Each row of a before or after table is a point. One or more steps were done to the points. Then noise was added and the rows were shuffled. The steps act on columns, c1 being the first. What was done? A step turns or swaps two columns, mirrors them in a line or flattens them onto one, adds a multiple of one to another, or multiplies or shifts one. Angles are multiples of 10 degrees, from the lower column toward the higher: turns from -170 to 170, lines from 10 to 170 but not 90. Use the fewest steps. Two steps may share a column if one is a turn and the other turns, adds or multiplies; they go together, in the order done. Otherwise the lowest column goes first.

Before (9 x 2):
45 4
15 25
20 14
-39 20
-15 -19
-24 -11
14 6
-4 60
-18 -16
After:
-16 -18
25 14
15 21
61 -6
5 16
4 45
-19 -15
19 -38
-9 -23
Steps: swap c1 and c2

Before:
-8 7 -10 -3 -2 -2
-16 6 7 -7 -11 -21
-6 -9 -10 -3 32 -41
-1 -17 11 13 -5 -5
-5 -57 3 -14 -7 1
-22 -60 -2 4 25 -10
2 2 4 -14 -16 -3
6 -20 4 -2 33 -1
2 -7 -6 11 -16 -11
After:
-21 44 -2 41 25 -7
1 -2 -6 13 -16 -7
-14 1 7 -10 -11 -14
2 7 4 -13 -16 -4
-1 4 10 22 -6 -4
6 17 3 10 33 0
-6 7 -10 3 32 -29
-8 -5 -12 -8 -4 -2
-4 52 3 26 -6 0
Steps: mirror c2 and c4 in the line at 110 degrees; multiply c6 by 0.7

Before:
-11 -24 37 -18 -10 -41 -14 -25 2 -4 -8
13 0 19 30 16 -21 23 2 45 10 -18
25 15 -34 -43 2 -46 23 -41 -15 22 50
-8 -10 -5 -8 22 -15 33 14 -19 -42 -29
-53 9 -54 38 -38 20 17 -28 -16 -33 -7
-36 6 -39 -1 -4 38 -32 12 11 5 56
33 -45 -21 -31 -53 41 11 -37 6 -1 -30
16 29 -21 8 23 -30 -27 7 49 35 -15
28 -4 -14 37 -11 17 -4 -25 29 -27 -18
-4 -20 21 -5 -30 -2 -7 17 51 -32 0
-9 -55 -48 -7 20 -19 -19 25 -4 -13 41
After:
-23 0 20 30 17 8 23 1 -46 9 -18
-5 -56 -49 -7 21 20 -19 25 6 -14 41
1 -19 21 -5 -29 5 -7 16 -51 -33 0
-10 -4 -14 37 -10 -31 -4 -24 -30 -27 -18
-47 14 -35 -44 2 18 22 -40 15 21 51
1 -45 -21 -30 -54 -53 10 -36 -7 -2 -31
-32 27 -21 8 23 12 -28 7 -48 35 -15
-2 -10 -6 -7 22 18 33 14 19 -42 -29
54 8 -54 37 -37 18 17 -28 16 -33 -7
-19 -24 37 -18 -10 39 -13 -26 -3 -3 -8
51 5 -40 -1 -4 -6 -31 12 -12 4 57
Steps: turn c1 and c6 by -140 degrees; multiply c9 by -1

Before, 11 rows:
-3 -12 -34 11 -25 -3 -16 23 12 -9 12 2 -1 20
37 24 -4 -1 -17 19 16 -10 3 -3 -8 -31 4 25
10 29 -4 -3 -26 5 -27 -9 8 1 -32 -12 2 -5
17 -29 -36 19 -6 -14 17 -11 22 30 10 14 -10 -48
-3 -6 -1 27 -14 13 -4 -14 12 9 18 -10 18 -60
23 34 9 23 -5 12 -29 -19 16 -6 -6 1 -5 37
26 21 9 16 -41 29 -45 -22 -1 40 -6 -4 4 29
15 1 -29 -13 -25 15 -22 -56 17 -3 1 -25 -8 19
19 34 -22 -5 -23 -1 -28 -29 -15 7 14 -1 8 17
-14 -14 -23 26 7 -12 9 -15 23 42 2 -14 30 -43
-34 4 -7 13 -8 -2 24 2 23 28 16 -4 -11 -46
After:
18 33 -22 -6 -23 -8 -27 -30 -15 7 13 0 9 18
-33 4 -7 13 -9 9 24 2 23 29 15 -3 -11 -46
34 22 8 17 -41 18 -45 -22 -1 40 -6 -3 4 28
12 29 -3 -2 -26 1 -27 -8 7 1 -32 -12 2 -5
-3 -12 -33 12 -25 -1 -18 23 13 -9 12 1 0 21
11 -29 -36 20 -6 -18 16 -10 21 31 11 13 -9 -48
20 2 -30 -13 -25 10 -22 -56 16 -2 1 -26 -8 20
42 24 -3 -2 -17 4 16 -11 3 -3 -7 -30 4 25
1 -5 -2 27 -14 13 -4 -15 13 10 18 -10 19 -60
-17 -13 -23 26 6 -7 9 -14 24 40 1 -13 30 -44
26 33 9 22 -6 4 -30 -18 14 -6 -5 1 -5 37
Steps: turn c1 and c6 by -20 degrees

Before, 13 rows:
-8 -15 8 -7 13 3 -27 -9 -20 16 2 -2 -10 7 10 -25 -9 -1 -6 -4 22 28 4 11
3 15 -34 26 -19 -14 3 -4 32 13 -5 -2 -3 -4 9 -6 8 -12 2 -14 31 -5 4 13
6 -9 -12 11 7 1 -4 3 -12 -16 17 -5 13 15 -25 -8 11 0 1 -8 -5 -28 22 25
-4 5 -2 -6 10 2 8 -10 -19 -27 2 -6 -6 28 4 8 17 -17 1 -12 -7 -19 20 25
22 18 4 -7 -4 -2 3 -6 -13 -18 2 -10 -4 18 -21 -11 9 -6 7 -7 -18 -7 14 1
-14 -27 1 -7 -6 19 -7 -2 12 -1 -2 -9 1 17 2 -23 -17 -6 -12 5 3 25 -1 25
-9 -17 -4 -18 5 11 -6 -9 2 17 -24 13 13 8 16 -46 -5 -4 -21 10 22 33 6 9
-9 -9 10 -6 -3 -6 -13 -8 -5 -14 10 1 8 27 -3 16 29 -11 8 -8 -29 -23 33 8
-11 5 -26 32 -15 -13 26 -7 19 -2 13 -13 17 -1 28 -7 29 -6 17 -9 33 9 -14 -2
10 -11 0 15 -3 -27 15 -6 -7 -11 -6 -2 -3 22 -7 2 13 -8 -6 2 -14 -11 7 15
7 -23 0 -11 -1 16 -33 -16 -2 -6 -1 11 2 4 -9 -22 1 -20 -26 16 15 21 -2 26
-12 -21 -1 3 15 10 -18 -27 5 0 -15 -17 4 3 -4 -29 2 -14 -14 -5 9 14 5 13
-31 -13 -15 2 1 1 -21 -7 -5 -12 -6 8 -1 -6 4 -32 -10 -9 -13 2 16 30 3 6
After (13 x 24):
-11 0 -7 33 -16 -14 -17 -6 -31 -2 14 -13 18 -1 33 10 29 -4 17 -9 34 -6 -16 -2
-5 4 60 -7 12 2 0 -11 5 -28 2 -7 -6 28 9 -18 17 -16 3 -13 -7 8 21 24
-10 -10 -26 -18 5 10 -17 -8 -5 18 -25 14 13 8 2 33 -7 -3 -25 8 21 -46 7 10
-12 -15 -5 2 15 9 -2 -28 -2 1 -15 -17 5 2 -18 13 3 -14 -20 -5 8 -30 5 13
-9 -12 22 -5 -2 -5 1 -6 10 -15 10 0 7 28 -14 -23 28 -10 5 -8 -29 15 34 7
-29 -8 27 1 0 0 -11 -8 -11 -12 -5 9 -3 -6 -18 31 -10 -9 -18 1 15 -30 4 6
23 14 38 -6 -5 -3 21 -7 8 -17 2 -10 -4 19 -5 -8 11 -7 13 -6 -17 -10 14 -1
7 -13 12 -12 -1 17 -3 -16 -2 -5 -3 11 1 5 -35 20 1 -22 -33 17 14 -21 -2 25
-5 -11 -8 -8 12 4 -18 -7 15 17 3 -3 -10 6 -20 27 -10 0 -9 -4 23 -23 3 12
7 -9 39 11 4 1 22 4 -7 -16 17 -6 12 14 -12 -28 10 1 -2 -8 -7 -10 22 26
3 14 -38 26 -19 -12 -7 -4 -42 14 -5 -2 -3 -4 5 -5 7 -12 7 -14 31 -5 3 13
10 -9 23 15 -2 -27 11 -6 2 -12 -7 -3 -3 22 12 -11 13 -11 -10 2 -13 2 7 14
-15 -20 -8 -7 -5 20 -3 -3 -2 0 -2 -9 1 18 -6 26 -17 -5 -21 4 3 -22 1 24
Steps: turn c2 and c19 by 20 degrees; turn c3 and c9 by 110 degrees; add -1.5 times c10 to c3; turn c7 and c15 by 70 degrees; swap c16 and c22

Before (12 x 64):
19 16 40 5 -22 -2 1 -24 31 -14 -26 7 -14 2 21 11 -9 45 -28 -24 35 -7 23 9 -8 1 -4 7 -6 26 -13 -24 -13 -19 -3 -36 -23 -8 -14 -25 16 -3 -28 3 -29 -5 0 -1 10 -8 8 -9 -7 2 2 -20 6 43 -55 -16 -11 -7 20 6
52 29 41 20 -6 -23 5 -42 16 -11 -22 2 -3 -11 4 8 14 19 -8 -22 38 -28 35 -2 -5 -29 13 2 10 13 -2 -32 -3 -15 17 -17 0 6 3 -23 18 7 -16 -1 -17 2 15 -5 42 -21 -14 -7 -15 7 -25 -27 18 24 -39 -22 17 -17 25 12
-24 -11 -3 23 4 -9 -9 -5 -19 -10 13 9 -3 -5 10 -19 -4 -14 -5 -3 -4 12 14 -19 -10 26 -20 -30 -26 -17 -17 10 -4 -8 -5 12 17 -13 -6 21 -2 16 -7 0 18 -9 -14 -14 20 -19 18 20 3 -13 -20 3 -3 15 26 27 28 6 -9 -22
8 -40 9 13 3 4 -14 -2 -28 -6 9 -4 31 9 11 -28 -6 -11 -1 -3 -24 27 11 7 11 20 -7 -25 -14 -11 -18 -2 3 -10 -15 30 -5 -7 12 1 4 -4 24 -11 17 9 -21 14 -16 -26 -5 -11 16 -1 -6 1 -5 -1 25 6 15 13 -1 -20
-10 -23 -8 6 25 -12 -4 -9 -27 1 3 -19 24 -17 -11 -43 -1 -6 -1 6 -35 -1 2 -23 -1 17 -7 -22 -35 -20 -7 2 4 -14 -14 11 14 -3 2 8 -9 -11 17 9 10 -16 -20 5 -20 -23 0 26 -7 -30 21 4 -15 -15 9 0 -2 15 -26 3
55 49 -17 30 -15 3 -31 28 18 1 -9 -29 -2 -27 23 31 -2 -5 -48 2 9 -40 8 -22 -28 -23 -6 7 -33 13 60 -16 5 38 -19 21 -8 -5 10 50 13 10 12 8 6 21 10 23 26 5 23 -17 36 30 -25 -10 21 10 -1 18 -15 -3 24 -11
55 27 38 15 -35 -12 7 -40 14 -26 -4 5 -2 -24 25 -15 -33 36 -12 -7 40 -7 4 -5 2 -19 16 2 26 24 -16 -29 -6 -20 12 -12 -2 -14 -7 -19 10 24 -18 14 -5 6 5 -15 12 10 6 1 -22 28 -2 -32 -3 42 -53 -16 2 -5 2 17
-8 -25 -16 24 1 -27 -2 -3 -7 -2 22 -3 0 20 5 -11 -3 3 8 11 -13 2 -22 15 -9 -6 -17 -17 -7 -37 -17 -10 14 -20 -16 -7 4 -5 -8 9 -2 9 10 -16 14 6 -9 4 -11 -46 8 10 6 -14 21 9 -14 -2 24 24 30 22 -25 -14
36 17 29 15 -36 -26 -19 -19 22 -29 -26 15 6 -21 49 13 7 26 -20 -12 52 -19 -1 -12 -7 -3 23 11 27 25 5 -21 -20 -1 9 -35 -17 -8 6 -11 7 -11 -21 7 -7 5 8 4 22 0 -18 5 -15 3 -5 -18 38 44 -29 -24 17 0 4 18
51 42 -18 10 -34 -21 1 13 -9 -11 -1 -31 4 -19 3 30 5 -16 -22 8 25 -16 -18 -19 -37 -5 2 26 -41 -8 36 -9 10 16 -19 12 -36 -21 21 45 16 -12 8 -17 3 20 -3 27 23 1 33 1 25 35 -48 -12 31 28 -14 -6 -18 -34 21 -6
-4 -30 -15 3 -1 5 -16 -6 -19 -6 -2 25 12 3 6 -22 3 -9 1 -10 12 -2 -19 4 -5 9 -25 -17 -16 -5 -19 -4 10 -14 -19 4 22 -5 7 1 -8 18 38 -9 10 -14 -14 27 17 -26 23 34 13 -12 -8 -2 -23 -19 26 4 4 14 -19 -21
-1 -31 -29 26 18 0 -11 -2 -18 -18 13 13 -1 1 0 -26 6 -21 -25 22 -11 7 -13 -11 12 -3 -2 -21 -27 -25 -48 -8 21 1 -24 -2 3 -8 -11 2 16 20 11 0 1 -21 -18 8 1 -10 -10 12 18 -28 -13 -10 -4 4 11 7 21 25 -7 -13
After, 12 rows:
10 -38 10 12 2 6 -14 -2 -31 -5 7 -1 33 5 11 -30 -4 -11 0 -4 -22 28 11 7 12 20 -6 -23 -14 -9 -15 -3 4 -11 -14 28 -4 -5 11 -4 4 -4 23 -13 15 7 -22 14 -15 -27 -5 -12 16 -1 -3 0 -5 0 25 8 16 14 9 -21
-3 -27 -16 4 0 5 -17 -5 -20 -5 -3 27 12 3 7 -20 4 -7 2 -13 12 -2 -19 1 -2 8 -25 -18 -18 -6 -22 -4 8 -15 -20 6 24 -22 8 1 -8 16 38 -8 10 -13 -13 27 19 -25 25 31 12 -13 -7 -2 -26 -18 27 4 3 10 0 -22
-9 -27 -16 20 1 -29 -4 -2 -8 -5 22 -1 1 20 3 -12 -1 3 6 10 -15 0 -22 14 -9 -5 -17 -17 -10 -39 -17 -11 14 -20 -15 -9 2 -26 -6 8 -1 8 10 -15 15 4 -10 3 -11 -48 9 13 7 -14 19 8 -13 -2 21 25 31 20 4 -15
-2 -32 -28 27 21 0 -13 -2 -18 -18 14 12 -1 2 0 -28 7 -20 -25 20 -9 7 -12 -10 11 -3 -5 -22 -29 -27 -48 -9 22 1 -22 -4 2 -11 -8 -4 16 18 11 0 1 -20 -19 8 -1 -10 -11 14 19 -30 -10 -10 -4 4 10 7 21 24 6 -11
20 17 40 3 -22 -4 2 -25 31 -13 -26 5 -16 2 21 10 -11 44 -25 -27 35 -6 23 10 -7 1 -6 8 -7 26 -13 -26 -13 -22 -3 -34 -23 15 -15 -28 15 -2 -29 3 -29 -3 1 -2 9 -9 9 -9 -7 3 2 -23 6 42 -56 -17 -12 -6 -9 3
54 27 38 16 -35 -11 5 -39 14 -27 -9 5 -3 -21 24 -13 -33 37 -12 -9 41 -8 3 -3 5 -20 17 1 24 23 -15 -30 -6 -21 12 -14 -2 -5 -7 -22 10 23 -20 14 -3 6 4 -16 13 11 6 2 -23 25 -2 -32 -4 43 -53 -16 2 -5 -3 16
56 49 -20 29 -14 3 -31 28 16 0 -12 -29 -2 -26 23 32 1 -8 -47 1 10 -39 8 -24 -28 -23 -5 8 -35 16 60 -13 5 38 -20 21 -10 20 9 24 13 10 12 9 5 19 10 21 26 6 26 -17 36 28 -26 -9 22 11 -4 18 -16 -3 47 -9
-8 -20 -2 9 24 -13 -4 -9 -29 1 1 -21 22 -15 -11 -43 0 -6 0 6 -33 -1 2 -25 1 18 -4 -19 -33 -22 -7 -1 6 -15 -14 11 12 -28 4 9 -10 -12 17 9 11 -17 -19 6 -19 -22 -1 26 -7 -33 21 5 -14 -16 8 0 -1 13 3 2
48 43 -19 11 -36 -22 1 13 -10 -13 -1 -31 5 -20 4 28 4 -18 -22 8 23 -15 -18 -19 -38 -3 3 25 -42 -9 37 -8 11 16 -18 12 -38 11 20 9 12 -12 11 -18 2 18 -2 24 21 4 33 1 24 35 -47 -13 31 30 -13 -8 -16 -36 54 -6
-23 -13 -5 23 4 -12 -9 -6 -18 -12 16 8 -3 -5 11 -17 -3 -16 -6 -4 -5 10 13 -19 -8 26 -20 -31 -26 -18 -17 11 -7 -8 -3 10 17 -12 -5 8 0 18 -9 0 18 -10 -15 -16 20 -19 17 21 5 -11 -20 4 -2 15 25 27 27 5 24 -20
52 30 43 21 -6 -23 7 -42 14 -12 -24 2 -4 -12 3 9 12 18 -8 -22 40 -28 36 1 -2 -30 13 2 12 16 0 -34 -2 -18 16 -16 -2 25 4 -17 19 5 -18 -2 -18 4 14 -6 42 -20 -14 -9 -16 10 -27 -28 19 23 -37 -21 16 -18 -15 12
34 18 28 18 -38 -24 -20 -18 23 -30 -27 15 4 -21 51 13 8 29 -21 -12 52 -19 -1 -13 -4 -3 21 12 26 21 4 -21 -20 0 10 -34 -17 1 5 -13 7 -12 -22 8 -8 6 8 3 24 0 -19 5 -14 3 -5 -18 40 45 -27 -24 20 -4 -4 17
Steps: turn c38 and c63 by -70 degrees; turn c40 and c63 by 50 degrees

Before (9 x 64):
-15 20 9 -2 -6 -10 11 10 15 -15 10 -22 -4 8 0 -12 2 -8 1 4 -15 13 -11 -2 1 -2 -30 -8 30 13 -21 -5 -6 6 -5 5 8 -16 -19 32 -17 16 -10 25 31 5 5 34 16 -30 24 19 -13 36 14 9 -21 -6 -13 -19 -8 -8 -13 5
1 -4 -8 -9 -12 28 10 9 -5 -6 -26 24 -18 -17 16 8 18 44 2 -7 31 -11 -13 -27 -7 0 -5 -8 14 -23 -7 23 21 20 8 24 1 -12 -26 11 10 4 -4 12 -1 -4 19 28 16 3 12 -1 -8 -33 30 23 5 7 19 -22 -2 5 -2 -6
-34 -23 13 14 -22 3 25 4 23 16 -8 -4 -6 -39 -10 0 -35 -2 17 -18 1 -22 24 0 -21 -16 8 -27 -22 -8 -9 -15 1 17 -16 -13 0 -23 1 -26 -28 -13 -16 -11 5 -30 3 -4 -5 -6 7 13 13 12 -59 -23 3 -8 25 -6 2 -10 -17 -8
-19 11 26 13 -5 7 0 6 -2 -2 7 20 -41 -19 9 2 -8 -19 8 -14 -1 20 -4 -2 21 -5 -6 -25 22 -14 8 -4 -5 5 -7 6 -19 -6 8 34 0 0 -14 9 9 -14 10 10 4 20 9 -1 9 13 -16 -16 27 -11 -14 4 1 3 -6 -31
2 18 -17 -7 -8 -29 13 3 5 29 -8 0 15 -8 -19 21 -34 -12 7 -7 -15 -9 17 1 -12 -25 -6 -20 2 -16 5 -8 18 -27 -1 -21 16 -9 27 1 -9 4 12 31 -15 -13 4 29 9 -20 34 -28 3 -5 12 -34 4 8 -33 4 -8 11 -6 -19
-13 -10 -4 -21 16 16 -4 11 5 16 7 -24 -19 -25 10 17 2 -60 -10 -5 14 -26 -14 -23 35 18 -1 -24 21 14 1 0 -19 16 2 -11 15 -1 -5 -2 -7 20 2 -5 -24 -1 -3 24 9 -4 -3 -4 -15 7 10 6 24 -12 14 -11 -3 -25 13 -10
-5 12 26 -1 -9 -2 16 6 -26 2 4 -29 -26 24 -22 -32 -4 -24 0 21 27 -3 -6 16 24 -45 -31 -15 -14 17 -25 0 4 7 -14 4 -15 -3 -3 -2 -1 -5 -16 44 28 -2 -27 -16 7 -5 9 -9 6 6 -20 -2 -37 0 -14 -15 -7 3 -3 -19
7 2 -19 2 9 -13 34 10 33 21 -4 -25 -3 -18 23 -23 12 8 -13 10 21 10 -7 4 -3 -4 -31 1 -9 8 16 13 -23 -14 -17 -35 13 3 -17 9 -13 10 -8 6 8 -8 -4 31 -4 1 -8 -18 9 13 -1 -22 -6 6 -11 -8 2 -2 -2 -8
-7 -17 -34 -2 -3 -12 -12 -5 6 2 1 -16 22 4 19 2 -14 0 1 -3 7 -10 14 28 2 1 4 -27 21 -16 3 1 12 3 -11 1 -8 -3 2 3 -11 1 -37 -7 18 -2 -20 -4 -14 -23 17 -15 4 26 3 7 -5 1 -4 18 9 -7 -14 -18
After:
-16 19 9 -2 -6 -10 11 10 16 -16 10 -23 -3 1 0 -11 2 -8 1 4 -15 14 -11 -2 0 -2 -30 -7 31 13 -21 -4 -7 6 -6 5 8 -15 -6 32 -18 16 -11 -6 -46 4 4 35 16 -30 24 19 -14 -9 13 9 -22 9 -13 27 -8 -8 -12 5
-21 11 26 12 -6 7 0 6 -3 -2 7 19 -44 -7 8 1 -8 -19 7 -14 1 19 -3 -2 21 -4 -6 -24 22 -14 8 -5 -5 4 -6 6 -19 -5 0 33 0 1 -14 4 -16 -14 10 9 4 19 9 -2 8 0 -16 -16 28 0 -13 -8 0 3 -11 -31
1 -5 -8 -10 -12 28 10 9 -6 -6 -27 24 -20 -3 15 8 17 42 1 -6 32 -11 -14 -29 -6 0 -5 -7 14 -23 -7 23 20 21 8 24 -1 -13 -7 11 10 4 -4 7 30 -4 19 28 17 5 12 -2 -7 -15 30 23 6 4 18 34 -3 5 5 -6
-5 12 26 0 -10 -3 16 7 -26 3 5 -30 -20 -3 -23 -32 -4 -23 -1 22 27 -2 -7 16 24 -45 -32 -16 -13 17 -25 0 4 8 -14 4 -16 -3 -12 -2 -1 -5 -16 14 -17 -3 -27 -16 8 -4 9 -8 7 -21 -20 -2 -37 2 -14 11 -8 4 -2 -18
2 16 -16 -7 -8 -28 13 3 5 30 -8 -1 12 1 -18 20 -35 -12 7 -6 -16 -9 16 2 -13 -24 -6 -20 1 -16 4 -8 18 -27 0 -20 17 -9 -9 0 -9 4 13 25 11 -12 4 30 10 -20 33 -29 3 11 12 -33 5 9 -32 -26 -7 10 3 -19
-6 -17 -35 -3 -3 -11 -12 -6 6 4 0 -17 21 5 19 2 -14 0 1 -4 6 -10 14 29 3 1 5 -26 21 -18 4 1 12 4 -11 1 -7 -3 15 4 -12 1 -36 -3 -32 -1 -19 -4 -14 -23 17 -15 4 -2 3 7 -6 13 -4 -11 9 -7 -7 -19
-33 -23 13 14 -22 4 25 4 23 15 -8 -4 -12 -2 -10 0 -36 -2 16 -18 2 -22 24 0 -22 -16 8 -26 -22 -8 -9 -14 1 16 -16 -13 -1 -23 -6 -26 -27 -13 -15 -3 -13 -30 3 -4 -4 -7 8 13 13 1 -60 -24 2 11 25 3 2 -11 -15 -8
-14 -9 -4 -22 16 15 -4 11 5 17 8 -23 -22 -4 9 17 2 -60 -10 -4 13 -26 -14 -24 35 18 -1 -24 21 14 1 1 -19 16 2 -12 15 -2 -7 -2 -7 19 2 -5 6 0 -3 24 8 -5 -3 -3 -15 25 10 6 25 -18 14 10 -2 -24 -4 -10
8 1 -20 2 8 -12 34 9 33 21 -4 -25 -7 -1 23 -22 12 7 -13 10 22 11 -7 4 -3 -5 -30 1 -9 7 15 13 -24 -14 -18 -34 13 4 1 9 -13 10 -8 -25 -16 -8 -3 32 -3 0 -9 -18 10 -1 -1 -21 -6 5 -11 20 2 -3 3 -7
Steps: flatten c13 and c14 onto the line at 10 degrees; add 1 times c27 to c44; turn c39 and c60 by -120 degrees; mirror c45 and c54 in the line at 120 degrees; turn c58 and c63 by 60 degrees
